Rows are points. Each copy is the shape, with its points in the same order, turned, moved and blurred by noise. Is it also mirrored, or only turned?

Shape (5 x 2)
[[ 12 -47]
 [  7 -27]
 [-47  53]
 [ 40  58]
 [ 48 -47]]
Copy 1 (5 x 2)
[[ 55 -20]
 [ 32 -15]
 [-58  11]
 [ -2  75]
 [ 81  -8]]
Copy 1 is: only turned
Copy 2 (5 x 2)
[[ 25 -57]
 [ 11 -48]
 [-69  -6]
 [  2  49]
 [ 59 -49]]
Copy 2 is: only turned

Shape (6 x 3)
[[-14 -17  58]
 [ 37 -10 -33]
 [ 86 -27  91]
 [ -3  13   0]
 [ 32  48 -38]
 [-63 -16 -18]]
Copy 1 (6 x 3)
[[-46  30 -33]
 [ 44 -23 -18]
 [ 31  95 -75]
 [ -7  -1   6]
 [ 53  -5  42]
 [-57 -50   5]]
Copy 1 is: mirrored
Copy 2 (6 x 3)
[[-11  16 -38]
 [ 43 -59  13]
 [ 84  31 -74]
 [  2  -7  22]
 [ 47 -23  64]
 [-63 -31  22]]
Copy 2 is: mirrored

Shape (12 x 6)
[[  0 -19 -18  -5  40 -31]
 [ 37  11  29  24  10  21]
 [-10  15  44   5 -22  12]
 [  7  12  17  26 -13  53]
 [ -3  25  -4  23 -33   8]
 [-28   4  -9 -25  52 -57]
 [ 20   7  44  -3   9  16]
 [ 21  -4   8   7  -3  27]
 [ -4 -27 -22 -50  33 -49]
 [-48 -41  40  25  35 -65]
 [ 31  50  26  26   6  64]
 [ 20  17  15  19 -18 -28]]
Copy 1 (12 x 6)
[[ 22  15  37 -32  38 -13]
 [ 22  -1  26   8  -5  59]
 [-19  26  17  -9 -29  32]
 [-14  -8 -10  23 -11  46]
 [ 13  11  -9  14 -30   6]
 [ 24  62  40 -46  50 -20]
 [ -6  16  33 -14  -9  58]
 [  5 -12   5 -10  -1  36]
 [ 28  20  32 -80  33 -21]
 [-24  43  95 -10  23 -33]
 [ 14   6 -10  35  -3  86]
 [ 32  22  30  -1 -31  16]]
Copy 1 is: only turned
Copy 2 (12 x 6)
[[-23   8  12  17  59   1]
 [ 23  14  31   6 -18  26]
 [-20  -5  37 -20 -35  -1]
 [  8 -14   5  12 -47  19]
 [-15   6  15  20 -37 -24]
 [-67  26  20   4  67   0]
 [  5   7  31 -22 -10  25]
 [ 15  -4   4   2 -12   8]
 [-35  16  -4 -16  80 -20]
 [-57 -33  81  10  61  -3]
 [ 15  24   7  12 -64  47]
 [ -2  24  45   9  -4 -24]]
Copy 2 is: only turned

Shape (12 x 9)
[[ -7  12 -15 -14 -12 -40  28 -12 -39]
 [  8  18 -33   5 -30 -51  51  -9  -8]
 [ 17 -15  -5 -14   8   5 -43 -19  31]
 [ 39 -27  -9   9  -1  34  -5  14  12]
 [  2 -19 -35   3  19  20 -29  44  21]
 [-16  44 -33   3 -35 -19   8  -5 -12]
 [ 10   5 -32 -22 -14  31 -30  21  -4]
 [-12 -30 -65  -2 -21  25  -6 -15 -16]
 [-11  26 -38 -14   5   2   5  12  -8]
 [  1   3  13 -14  26  26  -8  -5  41]
 [-20  10  19  18   8  11 -41 -33  -3]
 [-22 -49  48 -11 -32 -26  41  18  15]]
Copy 1 (12 x 9)
[[-33   4 -20   3 -32   6  27  -7  51]
 [-10  27 -35  -7 -45  -1  57 -11  30]
 [ 29  -3   4 -30  -7 -14 -49  -7  13]
 [ 53  -3  11   4  15  -4  -6  13   8]
 [ 19  -8  20  -5   4 -36 -17  44 -12]
 [-30  45 -21   1 -39  16  10  12  13]
 [ 15  19  17  -1  -7   2 -28  47  21]
 [ 20  -8 -38  26 -30   1 -21  49  19]
 [-22  19 -12 -13  -8  -5   2  37  21]
 [ 12 -15   4 -47  24   9 -20   5  -6]
 [-21  -6  -7   0   5  16 -51 -26  -4]
 [  7 -59  36 -10 -44  30  44 -25   2]]
Copy 1 is: mirrored
Copy 2 (12 x 9)
[[ -9 -23 -10 -18  -9 -55  42  -5  -2]
 [  1 -18   5 -24 -41 -54  42  17  28]
 [ 23  12  -7  -6  37  10 -22   1  22]
 [ 38   0 -27  17  -7  35  10  -2   8]
 [  5   8 -32  -3 -11  42 -13  31  -5]
 [-18  14   1 -35 -37 -39  16 -13   9]
 [ 11  20 -46 -25 -13  14 -11 -14  -4]
 [-17   4 -68  11 -18 -11   1 -11  27]
 [-22  11 -23 -36 -17  -4  20   3   2]
 [  0   3  10 -19  31  42  10 -12  22]
 [-23  21  18  19  26  -7  -5 -31  -1]
 [ 10 -95  29  -4 -18   4   4  -7  14]]
Copy 2 is: only turned
Copy 3 (12 x 9)
[[  3  -8   6 -24  40  16 -13   6 -58]
 [  8 -39  20  -5  46  46 -24  -9 -40]
 [-24   2  17 -13 -37 -25 -26  -3  13]
 [  0 -29 -22  -9 -28   0   4   9  27]
 [-36  -9 -33  -2   2 -16 -29  28  33]
 [-23   9   1  -3  32  45 -24 -18 -33]
 [-32  10 -36 -31 -19  17 -23   5   6]
 [-52 -43 -37  -8 -14   1  -8 -14 -32]
 [-28   3 -23 -24  35   8 -24 -11  -7]
 [-24  14  17 -11  -3 -20  14 -14  37]
 [-12  43   4  21 -22 -22  -1 -18 -20]
 [-19 -20  54   7  15  18  42  67 -12]]
Copy 3 is: mirrored

Shape (15 x 12)
[[ 26  -8  56 -20  70  21 -13  28  -5 -38  19  14]
 [ 44 -26 -42  -5  -2   3 -17  -3 -12  21  -3 -27]
 [  3 -24  43  28  17 -10 -22 -50  25 -51   0 -23]
 [  1  13  -1 -25  -1   2 -34  18  18 -29 -20  41]
 [ 31 -44   5  26 -39 -33 -44   2  54  50  12  25]
 [-36  -5  25 -40  28  -3   0   9 -36  12 -24 -18]
 [-20 -30 -46  14 -10   2  -8  -8 -20  23  10  57]
 [ 61 -76  -5 -11  30   2  19  43  34  12   4  26]
 [ 20 -15   9 -42 -11  20   4  22 -33  -9 -30 -40]
 [-10   7 -30  -2 -25  39 -28 -36  22  22 -34   0]
 [-16 -42  -6  -9  -1 -12 -35  28  35  13  13  -7]
 [ 12 -10 -50  31 -20  43  65  31 -10  11  50  18]
 [ 24 -13 -16  35  31   8  15  29   5   4  13  31]
 [-10 -27   0  -5  51 -18  22  45 -32   8 -22  -5]
 [  6 -41 -14 -18  -2 -53  21  -5  43  41  23 -17]]
Copy 1 (15 x 12)
[[ 38  31  52  27  72  -8 -10  24 -33  -9  16  -1]
 [ 35 -36 -41  18 -10  11 -37   6 -19  11   4 -19]
 [-38  27  -2   6  10 -43  -4  48 -38  20  27   9]
 [ -3  36  17  21  -3  37 -20  -9 -27 -20 -25  14]
 [  6  25 -13  23 -58 -15 -86  41  33   6 -26 -12]
 [ -9 -37  41  13  21 -25 -16 -41 -31 -25  -2 -18]
 [ 23  -5  -2  53 -42  -1 -33 -40  19  19   1  36]
 [ 40   2 -22  52  49   8 -55  38  46 -33  -3   4]
 [ 12 -62   7  -3  18  21 -13   5 -38 -39  -1 -11]
 [-32 -25  -6  12 -27  38 -45 -13 -24  47 -19   8]
 [ -3  15   1   8  -9   3 -64  -3  15 -19  22 -22]
 [ 45 -37   7  52 -15  46  26   3  67  28  29   4]
 [ 33   9   8  76  10  11 -10  11  15  11   7  -7]
 [ 17 -28  16  66  30 -20 -13 -23  -5 -43  14 -30]
 [  2   0 -38   2  -2 -36 -38   0  56  -2 -14 -39]]
Copy 1 is: mirrored
Copy 2 (15 x 12)
[[ 17 -53  73 -34   6  -6  20  44   9 -46 -14  -7]
 [ 11 -25  -5   9  11  29 -43   5   5  13  29 -33]
 [-27 -65  10  21 -35  -2  32 -16   8 -39 -37 -28]
 [  7  -4  20 -17 -14 -14 -25   6  58 -26 -14  21]
 [ 13 -40 -36   2 -44 -44  -3  -2  52  55  33 -26]
 [-33 -12  46 -20  45  -6 -14   1 -10  11 -41   5]
 [ 18 -45  -6  29   1   1 -44   0  21  35  11  56]
 [ -5 -61  17  14  12 -15 -20  81  48   4  54 -26]
 [-40   5  34 -21  14  40 -34  27   2   6 -20 -28]
 [  9   2 -24  19  14  35  -6 -36  56  16 -16   4]
 [-12 -51 -25 -34  13 -23 -15  12  38  12   2  -3]
 [ -5 -22 -30  18   6  50 -10  59 -19   4  57  62]
 [ 27 -35   1  23   3  -9  -8  52   4  -7  21  19]
 [ -7 -30  34   2  46 -26 -39  51 -17  -3 -24   0]
 [-39 -40 -26   8  25 -45  -7   0  10  15  55 -20]]
Copy 2 is: mirrored
Copy 3 (15 x 12)
[[ 10 -15  95 -24  52   4 -15 -21 -19   7 -32   6]
 [ 16 -40 -10  32  22   0 -42  15   2   3  17 -35]
 [ -1 -46  25 -20  40  40  11 -68  12 -48   5 -18]
 [ -5 -18  43 -48  21  -7 -33  26  39 -30   8   4]
 [ 22 -79  29  11 -26 -17  23  10  66 -12  30 -60]
 [-56  -2  13 -37  23  -3 -13  -4 -26  26   3 -18]
 [ -8 -50 -12   5   3 -11   8  37  36   9  26  38]
 [ 28 -78  44  15  38  -1  -2  43  18  22 -58 -39]
 [-24 -32   9 -21  13   6 -61  14 -45  -7 -11 -35]
 [ -5 -19 -12 -13 -15  54 -35  20  39 -13  43 -15]
 [ -5 -51  34 -18  30  -3  19  32  16  -5  32 -47]
 [ 54 -32 -19  23 -12   9  24  70 -32  -8 -17  35]
 [ 19 -22  31  28  19  -2  14  29  16  -9 -26  13]
 [-48 -10  20   7  46 -18   5  25 -20  15 -35 -13]
 [ 25 -44 -24 -15  24 -18  37  13  23  18   0 -71]]
Copy 3 is: only turned
Copy 4 (15 x 12)
[[ 69  -4  40   8   4  20 -18  18  29 -46 -26  23]
 [ 24 -44 -44 -28   8  16   7  -5   3   2  -3 -35]
 [ 56  10   1  26 -28  -1 -70  11  20 -25   5 -66]
 [  3   9  -6  11 -20 -24 -13  45  46   6  -8  22]
 [ 56 -29 -30 -13 -17 -50  -1  60 -26  34  64 -30]
 [  2  33   3 -26  -5  24   8  36 -16 -36 -45 -17]
 [ -3  12 -67  11 -16  -7  -3  16 -40   0  23  19]
 [ 79 -31 -33 -11 -17   3  50  29  29 -37  46   1]
 [  1 -15   8 -40 -31  30  26  14  22 -10 -40 -27]
 [  1  18 -42  14  -2   7   0  22   8  64   2 -37]
 [ 13  -8  -2 -14  11  -2   5  60   0 -15  37 -21]
 [  4 -12 -18  15 -19  16  47 -69 -27  -2  57  23]
 [ 41 -14 -22  34   1  -9  25  -8  -6 -25  19  15]
 [ 15   7 -11  -4   0   1  46  18  -9 -72 -30 -12]
 [ 32  14 -27 -57  10 -27  17  22  -2 -25  55 -47]]
Copy 4 is: mirrored

Shape (15 x 12)
[[ 20  -5 -26  22 -31  36 -35   1  28   6 -17  15]
 [ 11   7  18  -8  -5  18 -11  -6  32 -10  11  12]
 [ 27  22  -2   4 -32 -25 -55  18 -25 -10   1  -1]
 [ 26  49  15  55 -17 -26  29 -21   9  48  10  35]
 [-51  -9 -17  15  50  37  35 -44  39 -25  14  39]
 [-44 -47  32  75  38 -18  33 -42  13  39  53  43]
 [-36  43 -38  32  -3  -9  27  51  -3  -7   9  34]
 [-39  26 -33  -8  44   2   9 -42   7  46 -28 -21]
 [-35  -1   5  18 -36  11 -35  50  -8  41  -2 -52]
 [ 16   7  10 -13  37 -23   5  24  29 -35 -29  26]
 [-51 -37 -23  72  46   5   4  -8 -14 -27 -42  -9]
 [ 27   2 -32   9  38 -54  -1  -7  61 -32  -4  10]
 [  2 -16  41 -21 -41 -34  44 -44 -29  11 -10 -58]
 [-11 -43 -18  26  47  37  15  29  -8 -24  20 -16]
 [ 35   7  38  73  23 -45 -17  35  30 -50  44 -52]]
Copy 1 (15 x 12)
[[ 38   9 -24 -39 -52  26   6 -14  19  -2 -25  13]
 [ 14   4 -13 -20 -13  -9   7  -3  29 -11  15   8]
 [ 13   7  24 -12 -40  -4 -22 -21  -6  28 -17  56]
 [ 52  39 -14  42  -1  -9  28  15  39  66  -1   6]
 [-11  16 -95 -40  21 -28  48  -9  18  -5   4 -33]
 [ 46 -20 -95  18  71   9   9  -1  -5  53  36 -35]
 [-17 -26 -42  24 -56 -31  48 -10  15  54 -25  -2]
 [-14  38  -1 -30  23  10  64 -43 -13  33 -21 -43]
 [ -6 -33  22  11 -47  46 -21 -55  -3  24 -17 -26]
 [ -4 -26   1 -55   1 -48  22  12  35  24  -9  20]
 [-16 -31 -68 -46  19   0 -11 -16 -19  47 -70 -41]
 [ 43  -7   2 -65 -12 -69  34  15  -9  34  15   6]
 [ 39   4  48  36  54 -30 -10 -47  13 -18 -32 -19]
 [-24 -37 -47 -22  -4   0   2  28 -32 -15 -21 -33]
 [ 17 -21  10 -13 -27 -60 -78  43 -13  48  26 -22]]
Copy 1 is: only turned
Copy 2 (15 x 12)
[[  6 -31 -73  16 -50  -5 -31  -4   8 -24  -2  26]
 [-10   7 -26 -11 -42  17 -18   0  12 -30   0   9]
 [ 43 -10 -61 -48 -44 -32  -3  40  12 -15   0   3]
 [ 11  25   3   0 -44 -54 -49   1  34  33 -38  41]
 [-58   9   1  62  18  22 -46   8   3 -15   7 -21]
 [-48   1  62  51  -4 -23 -39  62 -11   5  -4  58]
 [ -9 -15 -39  29 -13 -17   0  40  70  41 -18 -23]
 [ 20 -18   5  19  -2  -1 -66 -16   9  33  56 -20]
 [ 19 -74 -20 -11 -76 -15  24  16  18  21  44  12]
 [ 25   3 -15  -8   7  23 -20  15  60 -48 -10 -12]
 [  5 -66   4  68  30 -41 -14  26   1 -33  15 -21]
 [ 37  44 -29  30   2  -3 -35  26  59 -54  25  11]
 [ 21   8  22 -51   9 -35  36 -40 -17  12  39  37]
 [ 15 -33  -6  59  -8  32  23  33 -11 -17  -2 -13]
 [ 48  29  21  27 -69 -45  45  51  34 -73   0  -3]]
Copy 2 is: only turned
Copy 3 (15 x 12)
[[ 13 -27 -22   5 -17 -13 -12 -15  35 -18  48  -4]
 [-12 -20 -17   0   4  19 -16  -4  25  21  10  23]
 [ -6 -33  43 -16  -9 -39 -28  14  29 -12  -8  -5]
 [ 74  -1 -15  -1  25 -23  23  20  23  -4 -23  42]
 [-10   3 -53  57  31  35  12 -51 -42  15  10  27]
 [-17  16 -63  57  47 -42  77   3  -4  17 -24  61]
 [ 25  -7  40  51  -4  20  11   7 -19 -49  -7  35]
 [ 23  20 -46  41  11   6 -24 -48   8 -25 -61 -21]
 [-39  10   6  -2 -26  -2   7  28  58 -70 -22 -18]
 [ -8 -22  21  21  -3  10 -41 -48  19  11 -12  66]
 [-34  25  -4  39  14 -34  35 -89  -7 -48   0  19]
 [ 16  10  21  64  29 -19 -53 -41  38  29  10  49]
 [ -5  70   0 -39 -30 -15   9  -5  27  42 -57   0]
 [-45 -14  15  57  -5  20  47 -56  23   0  -5   4]
 [-38  12  72   9  73  -9  16 -11  83   5   5  49]]
Copy 3 is: mirrored
